Each row is a point. To make a cloud, some directions were put in groups of two or more. Within a group, all points are equally far from the middle, so they leave a hole (a ring in 2 directions, a hollow ball in 3). The other directions are filled evenly. Then the cloud was stretched, turned, moved and blurred a little. How many holes are there, and how many directions does each take, smallest first?

Cloud:
-56, -26, 52
-45, -44, -23
-3, 25, -64
-9, -36, -76
-10, 78, 47
-15, -85, -19
-18, -54, -62
21, 34, -58
22, 49, -35
32, 41, -34
15, -76, 15
5, -80, 13
64, -25, -3
48, -33, 15
28, 24, -65
-77, 57, -17
-49, 13, -40
2, -20, 47
-1, 78, 13
-27, -52, 31
-26, -12, 64
23, 53, -15
Holes: 1 (2)

Cloud, 32 rows:
100, 14, -40, -28
14, -23, -31, 51
42, 32, -58, -10
21, -7, 19, -36
-13, -29, 37, -27
-28, -8, 58, 8
-44, 24, 29, 19
-59, 43, 7, -45
10, -18, -34, -9
63, 17, -41, -11
-83, 8, 58, 64
24, -9, 34, -47
5, 20, -33, -65
-16, -3, -16, 23
-76, -13, 59, 8
75, -31, -23, 16
19, 21, -35, -4
82, -34, 41, 43
-64, 48, -57, -34
28, 54, -17, 0
47, -21, 69, -12
111, 43, -93, -65
80, -4, -2, -66
-55, -37, 82, 27
-42, -15, 8, -14
-18, -22, 57, 62
9, 72, -24, 18
22, -42, 37, -22
45, -23, 28, -33
10, -11, -68, 45
9, 37, 38, -67
110, 2, -69, -23
Holes: 0

Cloud (26 x 4):
48, -44, -53, 3
76, -58, -24, -43
-25, -57, 44, 27
93, -12, 24, -5
18, -32, -21, -62
75, -52, 1, 20
-54, -72, 33, -23
-51, 24, -38, -46
22, -42, 27, 44
-55, 39, -16, -34
13, -58, 14, 10
-25, -53, -10, 67
10, 43, 16, -5
-34, -32, -5, -61
-6, -31, -1, -78
-106, -34, -62, -29
3, -58, 3, 91
51, -16, 55, 21
53, -104, -8, 33
37, 45, -15, 2
24, -17, 48, -24
79, -17, -19, 8
94, -13, 20, 40
18, -55, 1, -7
-6, 3, -9, 28
-51, -16, 6, 74
Holes: 0

Cloud (53 x 6):
10, -77, -26, -1, -22, 52
24, 75, 4, 3, 28, -44
59, -39, 49, 11, 28, 25
61, -63, 4, 19, 46, 22
-76, -38, 7, 12, -41, -13
22, -53, -44, -47, 22, -59
38, 19, -116, -2, -19, 61
41, 40, 14, -7, -73, -46
-24, -79, 36, -7, -32, -21
21, 85, -15, 18, 0, -12
49, 18, -13, 76, -22, 42
-17, 55, -61, -23, -32, -27
5, -13, -61, -38, 36, 74
48, -20, -21, -81, 15, 10
-5, 45, -42, -36, -64, -40
40, 40, 9, -11, -71, -46
23, 4, -76, -43, -72, -19
-12, -24, -22, 13, 53, -55
50, -15, -46, -80, 20, -46
15, 24, 52, 18, 72, 13
-44, 5, 47, 50, -69, -30
-40, -33, 27, 31, 53, 16
-17, 22, -98, 15, -14, 42
61, -33, -80, 18, 68, 24
25, 19, 48, 11, 59, 43
23, 14, -55, -44, 85, 37
96, -26, 18, 19, 17, -19
-6, 37, 33, -22, -85, -24
-19, 27, -12, -61, 60, -30
31, 1, -53, -44, -44, 62
23, 60, 19, 41, 15, -39
1, -87, 9, -13, -22, 6
54, 31, 29, -5, -21, -75
42, -31, -55, -70, 21, -50
82, -38, -99, 11, 8, 13
35, -10, -59, 70, -13, 43
11, 37, -58, -42, -46, -50
71, 17, -14, 69, -17, 36
12, 2, 54, 21, 29, -78
39, 30, -7, 78, -15, 38
39, -3, 24, -53, -20, 30
43, 14, -60, -61, -7, -63
-25, 45, 5, -33, -73, -26
-28, -21, -40, -27, 65, -36
23, -1, -90, 8, 68, 3
25, 16, 53, 11, 13, -83
43, 71, -22, -8, 64, -10
33, -34, -32, -85, 15, -11
-8, -4, -50, 35, 17, -43
-57, -4, -60, 10, -11, 41
102, 17, -90, -43, 27, 12
39, 21, 32, 37, 77, 2
-25, 16, 74, 23, 41, 14
Holes: 3 (2, 2, 2)
